Each row of a before or after table is a point. One or more steps were done to the points. Then noise was added and the rows were shuffled. The steps act on columns, c1 being the first. What was done? A step turns or swaps two columns, mirrors them in a line or flattens them onto one, adds a multiple of one to another, or multiplies or shifts one. Angles are multiples of 10 degrees, from the lower column toward the higher: turns from -170 to 170, lines from 10 to 170 but not 90. Use the fewest steps. Two steps may share a column if one is a turn and the other turns, adds or multiplies; they go together, in the order done. Otherwise the lowest column goes first.

Before (12 x 3):
[[ 0.37 -0.05 -0.27]
 [-0.25  0.37 -0.51]
 [ 0.03  0.53 -0.24]
 [-0.07 -0.03  0.39]
 [-0.43 -0.69 -0.07]
 [ 0.30  0.74 -0.87]
 [-0.22  0.03 -0.08]
 [-0.21  0.07 -0.38]
 [-0.60 -0.16  0.30]
 [ 0.10  0.44 -0.81]
 [ 0.80 -0.12  0.57]
 [-0.41 -0.33  0.19]]
After (12 x 3):
[[ 0.33  0.24 -0.14]
 [-0.60 -0.32  0.02]
 [-0.41 -0.32 -0.18]
 [-0.27  0.60  0.06]
 [ 0.83 -0.54  0.21]
 [ 0.01  0.49  0.33]
 [-0.24  0.06 -0.02]
 [-0.43 -0.28 -0.63]
 [-0.20  0.38 -0.11]
 [ 0.11  0.89 -0.03]
 [ 0.26  1.08  0.22]
 [-0.03 -0.34  0.15]]
Steps: turn c2 and c3 by 60 degrees

Before (10 x 6):
[[-0.45 -0.06 -0.03  0.65  0.05 -0.31]
 [ 0.13  0.45 -0.11 -0.36 -0.19 -0.01]
 [-0.21 -0.13 -0.21 -0.27  0.60  0.08]
 [ 0.56  0.51 -0.23 -0.29  0.40 -0.12]
 [ 1.02  0.06  0.95  0.33 -0.12 -0.27]
 [ 0.67  0.45 -0.41  0.23 -0.22 -0.04]
 [ 0.45  0.19 -0.09  0.64 -0.32  0.16]
 [ 0.42  0.14  0.70  0.22  0.34  0.77]
 [-0.02 -0.73  0.33  0.36  0.31  0.51]
 [ 0.05 -0.53  0.97 -0.32 -0.67 -0.22]]
After (10 x 6):
[[-0.41 -0.10  0.10  0.67  0.02  0.35]
 [ 0.61  0.54  0.45  0.21 -0.17 -0.02]
 [ 0.40  0.56  0.21 -0.29  0.41  0.06]
 [ 0.37  0.25  0.00  0.62 -0.27 -0.19]
 [ 0.97  0.28 -0.85  0.34 -0.20  0.41]
 [ 0.08 -0.70 -0.46  0.35  0.26 -0.49]
 [ 0.18 -0.55 -0.95 -0.29 -0.61  0.48]
 [ 0.38  0.24 -0.81  0.14  0.34 -0.69]
 [-0.23 -0.14  0.25 -0.28  0.70 -0.15]
 [ 0.12  0.48  0.07 -0.38 -0.19 -0.01]]
Steps: turn c1 and c2 by 10 degrees; turn c3 and c6 by 170 degrees

Before (10 x 8):
[[-0.17  0.71  0.20  0.03 -0.29 -0.26  0.11  0.08]
 [ 0.82  0.42  0.36  0.08  0.12  0.21  0.86  0.14]
 [ 0.08  1.19 -0.22  0.02  0.33 -0.45 -0.41 -0.17]
 [-0.01 -0.06 -0.32 -0.48 -0.02 -0.29 -0.55  0.12]
 [-0.27  0.15 -0.19 -0.20  0.44 -0.67  0.55  0.77]
 [ 0.13 -0.38  0.28  0.01  0.45 -0.75 -0.57  0.49]
 [ 0.88  0.05 -0.49  0.28 -0.43 -0.03 -0.84  0.25]
 [ 0.09 -0.34  0.27 -0.12 -0.31  0.34 -0.59 -0.03]
 [-0.08  0.41 -0.93  0.19 -0.01 -0.55  0.70 -0.39]
 [ 0.39  0.21 -0.48 -0.32 -0.12 -1.04  0.29 -0.41]]
After (10 x 8):
[[ 0.86  0.27 -0.14  0.11 -0.52  0.24 -0.62 -0.54]
 [-0.10  0.25  0.66  0.14  0.92 -0.55 -0.82  0.06]
 [ 0.07 -0.33  0.14 -0.48  0.33 -0.23  0.51  0.17]
 [ 0.35  0.00  0.22 -0.24  0.59 -1.10 -0.51  0.24]
 [ 0.91 -0.17 -0.10  0.28  0.86 -0.05  0.86  0.22]
 [-0.27  0.01  0.50 -0.19 -0.16 -0.62 -0.11 -0.94]
 [-0.13  0.42 -0.35  0.10  0.05 -0.23 -0.04 -0.13]
 [-0.02  0.96  0.33  0.06  0.01 -0.48  0.28  0.32]
 [ 0.13 -0.59  0.16  0.02 -0.75 -0.81  0.68 -0.16]
 [ 0.12 -0.45 -0.48 -0.11  0.06  0.34  0.49  0.28]]
Steps: shift c2 by -0.20; turn c3 and c5 by -130 degrees; multiply c5 by 1.3; turn c7 and c8 by -150 degrees

Before (10 x 11):
[[ 0.32  0.59  0.78  0.03  0.12 -0.53  0.09  0.15  0.25  0.32 -0.02]
 [ 0.12  0.30 -0.91 -0.22  0.09  0.60  0.11  0.34  0.15  0.19  0.01]
 [-0.05 -1.55  0.02 -0.41 -0.26 -0.88  0.00  0.45  0.11  0.29 -0.04]
 [ 0.40  0.07  0.69 -0.20  0.38  0.59 -0.13  0.28  0.09 -0.62 -0.17]
 [-0.11  0.13 -0.30 -0.40  0.09 -0.18 -0.07 -0.28  0.26  0.26 -1.16]
 [ 0.51  0.58 -0.94  0.25  0.13  0.44 -0.24  0.13 -0.72  0.09 -0.10]
 [ 0.62  0.36  0.42  0.19  0.28  0.67  0.11 -0.90  0.12  0.28  0.03]
 [-0.47  0.39  0.64 -0.24  0.22  0.69 -0.45  0.16  0.36  0.02 -0.01]
 [ 0.28  0.52  0.87 -0.49 -0.20  0.30 -0.04  0.01  0.08  0.31 -0.15]
 [-0.35  0.46  0.42 -0.42  0.41  0.29  0.26  0.31 -0.14  0.31  0.00]]
After (10 x 11):
[[ 0.37 -0.15 -0.32 -0.26 -0.70  0.59 -0.14  0.02  0.19 -0.62  0.33]
 [ 0.08 -0.05  0.50  0.03 -0.08 -0.19 -0.09  1.14 -0.28  0.25  0.31]
 [ 0.19  0.09  0.76  0.52  0.29  0.58  0.11 -0.18 -0.02  0.19  0.28]
 [-0.37  0.28  0.07 -0.18 -0.71  0.25  0.27 -0.13 -0.13  0.33  0.27]
 [ 0.40  0.38 -0.53 -0.35 -0.47 -0.52  0.11 -0.05  0.02  0.35  0.12]
 [ 0.25  0.32 -0.18 -0.87 -0.51  0.29 -0.05  0.12  0.11  0.34  0.08]
 [ 0.55  0.17 -0.43  0.02 -0.36  0.68  0.09  0.41  0.31  0.30 -0.77]
 [-0.13  0.20 -0.22 -0.35 -0.59  0.69 -0.45 -0.07 -0.58  0.05  0.16]
 [ 0.04 -1.77  0.28 -0.37  0.01 -0.86 -0.01 -0.17 -0.10  0.30  0.41]
 [-0.09  0.39  0.42  0.77  0.45  0.45 -0.25  0.03  0.88  0.07  0.16]]
Steps: mirror c1 and c9 in the line at 20 degrees; shift c2 by -0.20; turn c3 and c4 by 130 degrees; turn c4 and c5 by -140 degrees; turn c8 and c11 by 120 degrees

Before (8 x 12):
[[ 0.20  0.63 -0.18  0.49 -0.26  0.05 -0.04 -0.29 -0.93  0.07 -0.29  0.05]
 [ 0.04  0.73 -0.24  0.49  0.56 -0.10 -0.13 -0.31  0.23  0.26  0.07 -0.31]
 [ 0.25  0.00 -0.24 -1.40  0.83  0.93  0.03 -0.01 -1.57 -0.90  0.44 -0.38]
 [-0.10  0.16  0.17  0.29 -0.28  0.07 -0.16  0.05  0.12  0.05 -0.32 -0.78]
 [-0.13  0.14 -0.17  0.29 -0.28  0.05 -0.13 -0.34  0.40 -0.09 -0.34  0.21]
 [ 0.40 -0.05 -0.16  0.55 -0.13  0.13 -0.09  0.12  0.13  0.47 -0.17 -0.06]
 [-0.02  0.01 -0.25 -0.34 -0.07  0.63  1.16 -0.01  0.39  0.14 -0.26 -0.20]
 [ 0.28 -0.03  0.11  0.60  0.26  0.59  0.66 -0.58  0.10 -0.52 -0.32  0.10]]
After (8 x 12):
[[-0.66  0.07 -0.22 -0.27 -0.26  0.11  0.87 -0.38  0.17 -0.17  0.18  0.24]
 [ 1.17 -0.09 -0.22 -0.56 -0.08  0.20  0.50  0.19  0.10  0.53  0.01  0.08]
 [ 0.78 -0.11  0.10 -0.84  0.26 -0.22 -0.76 -0.48  0.10 -0.57  0.61  0.17]
 [ 1.08 -0.07 -0.20  0.72  0.78 -1.50 -0.86 -0.12 -0.76 -0.91 -0.32 -0.31]
 [ 0.53  0.75 -0.11 -0.36 -0.24  0.25  0.50 -0.31 -0.36  0.07  0.19  0.15]
 [ 0.40  0.75 -0.24 -0.43  0.57  0.29  0.17 -0.27  0.02  0.26 -0.12 -0.34]
 [ 0.23  0.03 -0.35 -0.07 -0.14 -0.78 -1.80  0.00  0.22  0.14  0.93 -0.09]
 [ 0.53  0.22  0.20 -0.25 -0.33  0.11  0.79  0.03  0.01 -0.06  0.10 -0.76]]
Steps: turn c1 and c12 by 20 degrees; multiply c1 by 3; turn c4 and c6 by 150 degrees; turn c7 and c11 by 140 degrees; multiply c7 by 2.5; multiply c9 by 0.4
